Each row of a before or after table is a point. One or more steps were done to the points. Then noise was added and the rows were shuffled. The steps act on how far a point lies along the listed directions, d1 being the first. What was done? A step turns or swaps two directions, mirrors them in a line or flattens them onto one, adds a multiple of one to another, or multiplies one. Angles are multiples of 10 degrees, from the lower direction toward the higher: turns from -170 to 170, lines from 10 to 170 but not 90. Use the fewest steps. Two steps may share a direction if one is a turn and the other turns, adds or multiplies; they go together, in the order done. Otherwise the lowest direction goes first.
In the rows, 100 means zero.

Directions:
(1): |  81 | 146 |
(2): | 146 | 119 |
Before (9 x 2):
| 118 | 159 |
|  35 |   8 |
|  97 |  90 |
|  74 | 119 |
| 130 | 113 |
| 103 | 140 |
|  62 |  92 |
|  78 | 188 |
|  76 | 152 |
After (9 x 2):
|  16 |  85 |
|  88 |  96 |
| 110 | 100 |
|  62 |  90 |
| 132 | 108 |
|  81 |  96 |
|  95 | 100 |
| 131 | 109 |
|  95 |  98 |
Steps: flatten d1 and d2 onto the line at 100 degrees

Directions:
(1): | 106 |  97 |  19 |  98 |  76 |  85 |
(2): |  59 | 136 | 115 | 100 |  35 | 104 |
(3): | 141 | 145 |  97 | 157 |  99 | 118 |
(4): |  87 | 163 |  91 |  67 | 139 |  76 |
(5): | 116 |  94 | 119 | 119 |  86 |  21 |
Before (11 x 6):
|  94 | 122 | 153 | 152 |  34 |  87 |
| 116 |  84 | 123 |  96 |  96 | 104 |
|  77 | 116 | 111 | 113 |  81 | 174 |
|  77 |  66 |  50 | 110 |  26 |  49 |
|  69 |  71 | 121 |  93 |  74 |  66 |
|  98 |  51 |  62 |  86 |  56 |  77 |
|  99 | 108 |  55 | 121 |  63 | 153 |
|  86 |  76 | 155 | 156 |  42 | 183 |
| 108 |  49 |  59 |  76 |  91 |  77 |
| 139 | 133 |  53 | 155 |  81 | 142 |
| 126 |  93 | 146 |  78 | 147 | 108 |
After (11 x 6):
| 139 |  89 |  81 | 148 |  84 |  71 |
|  86 | 139 |  74 |  86 |  71 |  62 |
| 140 | 123 | 153 | 166 | 107 |  29 |
|  70 | 155 | 100 |  97 |  86 |  93 |
| 135 |  77 | 120 | 164 |  84 |  80 |
| 104 | 109 | 117 |  82 |  98 |  79 |
|  80 | 177 |  50 |  98 |  77 |  70 |
| 129 | 175 | 107 | 138 | 133 |  95 |
|  77 | 111 |  77 |  60 |  64 |  70 |
|  95 |  75 | 141 |  59 | 107 | 110 |
| 158 |  67 |  72 | 140 | 140 |  76 |
Steps: multiply d1 by 0.7; turn d2 and d3 by 70 degrees; turn d4 and d5 by -120 degrees
